Every row gives one point. The window is the flat piece filled in between its corners: a triangle in 3 columns, a solid with four corners in 4, and so on. A path goes straight from each point to the next, and from the last back to the first. List the points from which the path goes on through the window.
(in the rows, 128 means zero)

Window:
[[106 206 113 113]
 [126 134 165 148]
 [102 188 176 120]
 [119  39 172  80]]
Path:
(1): [150 134 160  76]
(2): [ 61  74 140  93]
(3): [ 97 102 168 110]
(4): [139 119 173  97]
(5): [153 165 170 119]
(6): [ 88 112 155 165]
(7): [ 71 155 116 181]
(8): [129 173 147 110]
Through the window after points: 3, 5, 7

Window:
[[161 177 148  81 110 128]
 [181 111 162 121 129 181]
 [167  40  51 157 120 157]
 [ 70 112  82 123  68 109]
 [143 155 145 104 156 148]
 [157 176 133 124 119 169]]
Path:
(1): [115 162 136  58  91 187]
(2): [162 129 142  66 140 198]
(3): [164 161 146 150 149 125]
(4): [182 140 157 144 135 161]
(5): [144  78 140  53 109 191]
(6): [152  71  69 115 118 218]
(7): [167  91  90 168 119 103]
(8): [150 187 161 158 123 146]
(9): [152 133  88  77 109 183]
(10): [114  73  57  67 148 149]
(11): [126 106 106 154  78 127]
(12): [154 147 144 136 137 116]
Through the window after points: 4, 6, 8

Window:
[[173 155  24  94 114  36 170 122 112]
 [ 84 136 147  91 177 136 131 160 175]
 [181 179 203  57  64 197  15 165 210]
 [ 84 115 220  77 150 168 118 156  31]
 [118  71 159 127 173 141 181 177 121]
 [ 85 107 143 137 145 141 171 106 119]
 [141 166 144 165 156  94 165 168 162]
 [ 76 116 122 138 162 171 170 178  54]
 [118 102 111 155 191 106 100 131 167]]
Path:
(1): [117 143 165 113 119 106 121 154 146]
(2): [ 86 121 131 201 103  57  88 149 134]
(3): [151 125 136  76 198 182 171 140 124]
(4): [147 168 177  67 195 224 125 137  90]
(5): [129 105 157 122  93 119  96 178 186]
(6): [109 114 113 129 126 107 135 134 164]
(7): [136 140  97 147 189 110 163 138 136]
(8): [131 150 142 141 168 130 163 127 129]
(9): [ 71  98 166 119 111 105 129 198 143]
(10): [ 56 121 151 169  97 129 113 179 107]
(11): [192 167 156  75 200 116 167 138 158]
(12): [123 117 133 117 167 136 172  99 129]
(13): [ 86 117 137 143 144 122 129 153 138]
(14): [126 138 122 107  95 103 113 146 119]
(15): [171 150 102  85 181 134 146 141 144]
(16): [120 165 114 120 178 205 128 134 132]
Through the window after points: 4, 8, 10, 12, 14

Window:
[[170 213 118 101 105  95 172 116 128 123  96]
 [105 113 178 110 144  77 114 153 129 141 149]
 [139 205 100 100  88 123 119 101  87 113  31]
 [138 190 135 120 133 128 196 120 111 112   7]
 [130 103 150 146 157  99 153 137  75  99 174]
 [139 109 126 163 174  40 113 138 114 144 143]
 [101  82 112 121 125  54 141  91 139 137 159]
 [104 105 109 143 135  90 145 151 104 189 177]
 [129 122 121 117 190 119 124 109 129 145 158]
 [ 99 120 104 147 153  93 131 167 145 102 157]
 [145 206 144 163  91 139 148  88 132 121  58]]
Path:
(1): [ 73 195 148 142 142 132 167 115  95 156 179]
(2): [ 93 143 140 120 140  71 143  96 107 135 104]
(3): [165 108  98 128 133 123 162 136 150 122 130]
(4): [219 146 137 147  99 120 157  98 135  84  63]
(5): [ 51 173 117 106 166  85 137 146  88 145 144]
(6): [108 182 104 134 135 118 157  95 112 113  97]
(7): [157 160 138 129 105 105 124 138 129 127  92]
(8): [168  75 121 130 145  60 130 142 139 113  95]
Through the window after points: 2, 6
